Rows are points. Any point is a mix of the corners, with weights that add up to 1. It lies inside the corners' shape when no weight is negative. Is each point inside? If not, which corners have a negative weight?
(in the rows, 128 means zero)

Corners:
(1): [197 164 198]
(2): [124  72 121]
(3): [ 89 117 194]
(4): [179 136  86]
Points:
[124 124 197] -> outside (4)
[101 109 188] -> outside (4)
[150  80 107] -> outside (3)
[121 103 158] -> inside
[136 116 190] -> outside (4)
[170 132 104] -> inside
[108  64 108] -> outside (1)
[166 135 124] -> inside

Corners:
(1): [ 71 107 161 143 145  62 188 134 144]
(2): [143 178 109 178 112 114 105 103 151]
(3): [207 166 107 122 156 140  74  42 130]
(4): [143 175  62 118 194 140  66  84 168]
(5): [115 146 192 123 175 162 107 150  93]
(6): [ 80  66 153 193 161 132 191 155 117]
(7): [ 67 147 166 118 159 184  91  92  60]
(8): [ 55  88 198  90  96 194 122 167  63]
(9): [132 144 160 166 128 147  96  73 189]
(10): [ 67  52 183 182 126  81 116 157 107]
Points:
[110 136 141 158 126 126 110 118 124] -> inside
[120 143 119 135 172 138 103 112 137] -> inside
[125 125 157 166 120 125 130 129 145] -> outside (4, 7)
[ 76 106 146 198 142 121 101 151 131] -> outside (1, 3, 8)
[ 98 135 140 134 155 143 110 116 106] -> outside (9)
[187 190 137 110 142 229  72  56 101] -> outside (1, 4, 10)

Corners:
(1): [113 156 118 116 129 131 147 186 163 145 143 129 109 142]
(2): [119 113 122 161 123 110 120 128 139 138 109  85  81 103]
(3): [114 147  87  90 212 121 129 109 154 138  84 119 106 102]
(4): [ 98 126 155  94 227 104 115 168 122 115 106  99 106 218]
(5): [ 87  89 108 110 139 249 130 123 142 121 108 144 150 104]
(6): [ 98 152 217  87 132 105 157 114 104 216 124 119 115 121]
(7): [121 118 107  99 123 118 118 204 164 141  87  84 116 121]
(8): [ 90 118  98 122 118 103 144 112  48 137 126 149 163  97]
(9): [146 109  98 108 114 130 152 119 114 133 189 103 132 121]
(10): [120 134 126 170 148 125 139 131 140 176 124  72 136 162]
(11): [142 108  83 119 129 119 146 145 133 151 123 155 126 179]
(12): [ 79  96 110 100 194 141 146 139 160 152 114 149 125  95]
(13): [ 86 124  96  96 132 158 126 142 116 225 135 119  94 112]
(14): [104 126 129 106 151 100  40 120 148 125 103  99 125 115]
(15): [248 134  93 175 166 130 154 161 158 113 175 135 130  89]
Points:
[116 112 111 117 144 164 132 134 132 135 125 128 134 119] -> inside
[113 135 153 108 138 119 140 138 128 171 122 115 115 122] -> inside
[ 52 137 127 101 159 134 108 130 139 168  65 106 114  88] -> outside (4, 9, 11, 15)
[114 129 129 112 181 135 136 123 122 150 134 134 130 151] -> outside (2, 7)
[157 128 108 167 116 147 147  97 126 146 151 130 144  98] -> outside (4, 7, 12, 13)
[135  94 104  94 161 154 168 100  95 142 138 176 121  96] -> outside (1, 7, 10, 14)

Corners:
(1): [154 123 118 180 182 101 101 119 137 206 117 210 122 145 160 167  92  66
  33  75]
(2): [233  82  78  82  97 146  44 160 142 143 100 138 134 148 249 180 104 130
 129 107]
(3): [172 120 131  91  94 205 139 181 146 148 174 206 177  86 164  96  73  59
 132 134]
(4): [141 184 136  30 152 107 118  99 102 133 119 130 112  96  65 158 105 120
 131  81]
(5): [144 179 137 127 169 114 212 178 172  51 124 191 128  66 125 145  80  88
 101 124]
(6): [115 191  77  53  93  64  96  96 163  89 136 187 185  64 108  77 116 200
 147 166]
(7): [132 141  93  98 140  81 145 174 213 179 173 148 175 190 129 187  91 184
 141 177]
(8): [136 222 169  55  83  91 179 135 174 180  76 113 117 125 170  84 133 181
 150 157]
(9): [156 124 194 198 210 123  99 104 128 153 184 192  86 121 170 106  60 116
 141 135]
(10): [116 202 120 117 157  75  64 130 101 139 173 150 163 137 188 179  94 106
 132 138]
(11): [186 198 166 119 160  89 130 170 187 144 175 152 141 112 144 113 121 130
 136  65]
(12): [ 64 152 136 133 125 165 167  81 136  75  98 145 147 164  90  73 101 164
  93 117]
(13): [ 96  79 149  28  74 132 198 103  58 124  91 212 231 138 206 134 103 142
 143 122]
(14): [ 65 162 113 102 207 125 129 112 139 116 134 178 113 148 176 147 161 151
 182 125]
(15): [137 148 127  12 182  71 116  69 104 134 134 109 106 163  96  80 113 121
 100 116]
(16): [102 110 145 149  90 133 163 168  81  95 112  86 149 105  71  62 185 137
 143 137]
(17): [123 170 109 167 145 109 186 113 173 174 145 105  96 140 156  70  54 147
 147  91]
(18): [127 128 107  77  72 159 198 111  71  97 131 153  58 140 114 181 188 156
  30  55]
(19): [ 58 128 181  80 133  72 166  87 192 129 138 194 111 129 183  78  44  81
 176 107]
(20): [ 86 141 143 123 138 183 166 156 158  83 146  87 120  70 164 160 170 184
  91 112]
(21): [169 142 131 205 150  63 147  75 194 150 160 139 195 159 159 136 121  48
 163 145]
Points:
[130 148 134 101 144 108 132 123 140 129 136 160 138 130 147 133 118 121
 120 118] -> outside (17)
[120 151 130 110 142 100 138 115 139 126 128 142 131 133 150 133 121 139
 129 115] -> outside (3)
[142 160 133 133 147 125 126 125 146 129 138 143 108 109 135 104 113 106
 114 106] -> outside (7, 13)
[136 156 133 118 146 107 106 126 154 148 145 134 134 127 140 108 111 137
 146 129] -> outside (5, 13, 18)
[134 152 137  94 117 124 146 125 138 119 131 140 140 115 147 104 119 130
 141 124] -> outside (1, 7)

Corners:
(1): [115 150 121 106  40 136  90 100 100  73 154 138 146 161 151 148  86  76
 120  75]
(2): [132 118 163 116 164 152 168 166 146 154 126  77  77 117 128 165  49 140
  97 141]
(3): [127 134 133 191 171 154 135 134 136 152 150 122 123 102 159 140  48 148
  95 169]
(4): [105 140 123 145 152 149 171 140 156 136 138  96  88 141 208 168 108 119
  97 144]
(5): [163  99  75  72  93  59 131 153 131  97 104 200  93  77 167 140 163 159
  84 147]
(6): [135 125 131  86 124 129  75 114 151  92 113 169 159 145 126 107 115  84
 152  35]
(7): [182 140  94 136 109  49 141 134 179 116 109 197  46  95 156 123 128 151
 105 141]
(8): [116 160 142 139 124 157 139 123 167 193 141  96 130 125 126 180 106 127
 109 146]
(9): [157 106 112 152 101  61 172 188 139 129  95 236  81  92 139 111 143 147
 137 123]
(10): [155 112  43 133 107  82 149 163 151 120  90 210 101 125 110  88 157 196
 111 112]
(11): [ 78 101 141 115  90  65 123  97 125  79 159  97 193 166 102 131 127  71
 144  68]
(12): [126 117 147 147  98  69  94  80 109  83 100 172 184 184 118 192 108 121
 109  46]
(13): [135 118 136 105  88  85 122  65  90 132 123 116 143 171 148 134  94 118
 162  67]
(14): [157 113  96 115 133  88 145 150 127 126 164 222  38 114 132 147 140 178
 152 127]
(15): [ 62 175 105 137 204 158 118 149 152 151  92  94  73 138 165 161  74 127
 125 150]
(16): [146  91 120 109  87  70 146 158 156 131 106 249  48 113 144 107 168 195
 105 176]
(17): [159 117 134 178 163 173 145 149 132 123  99  60  70 134 147 208 117  96
 158 170]
(18): [123 188 165 147 187 159 195 116 125 110 116  77 100 121 140 134 129 141
 141 160]
(19): [ 90 132 163 168 185 181 137 136 142 145 115  64  65  87 139 173 112 105
  56 139]
(20): [ 87 143 137 130 156 177 157  89 179 125 110  60  93  83 144 184  90 175
 157 129]
(21): [120 118 167 120  93  52  46 127 129  98 134 117 195 155 140 146 126 118
 156  26]
Points:
[154 130  88 109 136 111 153 138 130  98 120 158  76 112 143 119  97 137
 158 124] -> outside (4, 8, 12, 16, 19, 21)
[146 123 123 120  99  85 143 127 129 113 126 129 122 139 128 151 134 116
 121  99] -> outside (3, 6, 15, 16, 20)
[116 163 143 150 173 190 140 118 148 149 124  62  85 123 156 169  69 129
 130 132] -> outside (5, 9, 11, 12, 16)
[141 131 108 133 139 130 153 146 152 130 111 162  68 103 147 146 119 157
 110 149] -> outside (11, 13, 21)
[ 97 136 160 152 182 137 140 131 124 145 119  63 112 120 138 189  94 138
 146 136] -> outside (1, 4, 6, 7, 10, 16)
[133 123 119 125 129 108 136 139 136 125 131 164  81 123 140 147 121 148
 128 126] -> inside
[127 135 137 127 127 108 131 124 132 118 123 125 122 129 143 144 120 132
 130 112] -> inside
[127 131 133 134 131 121 139 127 140 125 116 138 105 129 122 138 101 130
 132 112] -> outside (4, 5, 21)

Corners:
(1): [114 104  92 100 113 129 147 109  71 147 156 126 178 104 135 140 132 103
 133 102]
(2): [102 136  86  89 198 106 167 100 120  81  96 129 101 149 122 149 114 142
 106 129]
(3): [122 153 155 111 115 190 113 119 103 141 120  80  95 144 117 143 103 112
  96 164]
(4): [120 100  67 130 120 131 107  90 148 102 134 157 150 146 124 161 108 131
 105 108]
(5): [153 122 112 176  94 140 120  61 177 102 150 169 174 124 133 127  78 103
 130 140]
(6): [156 129 142 119 108 126 137 111 133 104 105 119 167  90 148 143 122 144
  82  87]
(7): [ 84 124 176 156  65 156 153 202 145 135 139  74  79  90 166 145 126 137
 157 125]
(8): [135 174 146 154 152 138 109 194 108  74  77 142 151  62 131 125 107  99
 166  57]
(9): [127 125  98 118 136 165 144  94 128 110 120 183 125 104 136 164 112 131
 105 135]
(10): [ 98 136 126 124 108 117 141 114 119  86 103 109 199 170 133  80 122 199
 128 115]
(11): [109 147 153 160 142 116 132 166 130  57 138 148  96 113  94 111 100 114
 158 126]
(12): [150 114 108 165 145  77 164 150 175  96 155 125 138 158 101 101  92 152
 140  46]
(13): [100 153 135 120 124 213 137  99 104  92 134 118 122 111 165 135 131 110
 164 147]
(14): [139 164 160  92 126 142 105 107 122 133 139 108 134 164 148 129 120 147
 105 154]
(15): [110 122 179 249 103 108 116 164 185 108 144 116 146 138 133  80 122 149
 189  88]
(16): [212 121 143 115  70  65 164 130 115 115 108 136 136 161 107  93 113 173
 141  69]
(17): [122 149  90 115  76 143 168  78 126 147 167 140 101 110 115  92 145 131
 138 144]
(18): [140 134 128 101 123 105 152  73 142 131 151 124 131 135  95 158 119 126
 127 100]
(19): [ 79 136 134 100 164  88 144 118 126 105 105 146 141 132 108 110 125 140
 120  65]
(20): [100  92 150 109 134 113 113  93 125 144 124 103  49 141  78 129  97 162
 171 116]
(21): [ 81 115 113  92 101 179 132 171 131 115 138 115 128 130 165 106 186 140
 165 179]
Points:
[136 127 137 149 108 124 133 115 137 109 134 132 165 140 132 129 106 140
 116  98] -> outside (2, 8, 17, 20, 21)
[123 130 130 130 112 130 139 116 139 116 127 122 126 134 127 123 116 144
 132 115] -> outside (1, 11)
[134 140 139 135 116 130 131 118 127 109 130 121 128 129 122 123 108 133
 137 113] -> outside (9, 19, 21)
[134 143 138 120  97 148 132 111 120 123 128 108 129 121 129 126 113 125
 124 146] -> outside (4, 9, 12, 13, 15, 19)
[118 111 118 122 121 115 136 123 136 113 135 133 140 137 126 127 123 145
 133 113] -> outside (3, 8, 13, 17)
[124 135 130 113 121 136 131 115 116 124 135 120 138 133 132 130 120 131
 124 123] -> inside
